Each row is a point. Any point is a mix of the corners, with weights that add up to 1. It lies inside the corners' shape when no weight is negative. Say inside or outside, and name the corners with a negative weight.

Corners:
(1): [-45, 51]
(2): [3, -19]
(3): [90, -42]
Points:
[21, -21] => inside
[-41, 21] => outside (3)
[56, -11] => outside (2)
[-9, 34] => outside (2)
[5, -17] => inside

Corners:
(1): [-40, 51, 7, 10, 39, 108]
(2): [-65, 112, 49, 12, 29, 35]
(3): [35, 1, 9, -7, -51, 5]
(4): [-6, -62, 13, -46, -11, -2]
(5): [15, 16, 10, -3, 30, -30]
(6): [28, -46, -70, -1, -60, -109]
(7): [-29, 59, 29, 80, -17, -16]
Points:
[-25, 45, 20, -10, 17, 21] => outside (7)
[-10, 8, -2, 7, -17, 3] => outside (5)
[11, -3, -5, 18, -30, -15] => outside (2)
[-1, -6, 6, -21, 7, 1] => outside (7)
[-56, 64, 28, -17, 41, 50] => outside (3, 7)
[8, -34, 8, -45, -16, -25] => outside (1, 7)

Corners:
(1): [-77, -18, 3, 30, -38, -2, -7, -8, -42, -9, 43]
(2): [43, 0, 11, -35, 45, -50, 58, -5, 13, -4, -38]
(3): [-46, -17, -39, 53, -61, 61, -54, -15, -52, 22, 79]
(4): [-4, -6, 26, 6, 30, -26, 35, 47, 6, -31, -61]
(5): [-11, -28, 35, -22, -60, 110, -16, -40, -70, -20, 6]
(6): [13, -18, 34, -38, 44, -12, 60, 16, 61, 26, -34]
(7): [-41, 17, -11, 67, -67, 51, -9, -39, -39, 16, 29]
(8): [6, 27, 5, -43, 74, -95, 1, 15, 72, 15, -55]
(9): [19, 54, -17, -33, 34, -7, 59, 20, 43, 12, -20]
(10): [12, 7, 9, -23, 53, -30, 22, -3, 79, -14, -9]
(11): [-15, -28, -31, -28, 20, -30, 50, -7, 30, 2, -44]
(12): [-21, -2, -20, 39, -121, 60, -4, -12, -39, 12, 54]
Points:
[-25, -6, -2, 14, -22, 30, 15, -2, -5, 2, 5] => outside (2, 8)
[-17, -6, 0, 12, -37, 45, 4, -23, -18, 5, 23] => outside (4, 8)
[-1, 1, 0, -19, 22, -23, 25, 3, 28, 9, -21] => inside
[-10, -10, 9, -2, -41, 46, 3, -16, -24, -5, 9] => inside
[-4, 5, 3, 13, 1, 1, 26, 7, 17, 3, 17] => outside (5, 8, 11)
[-10, 5, 15, -3, 35, -37, 26, 9, 17, 1, -13] => outside (5, 11, 12)
[-35, 1, -5, 12, -65, 67, -11, -28, -44, 15, 29] => outside (2, 4, 10)
[0, 14, 8, -8, 18, -9, 19, 0, 12, 2, -12] => outside (11, 12)
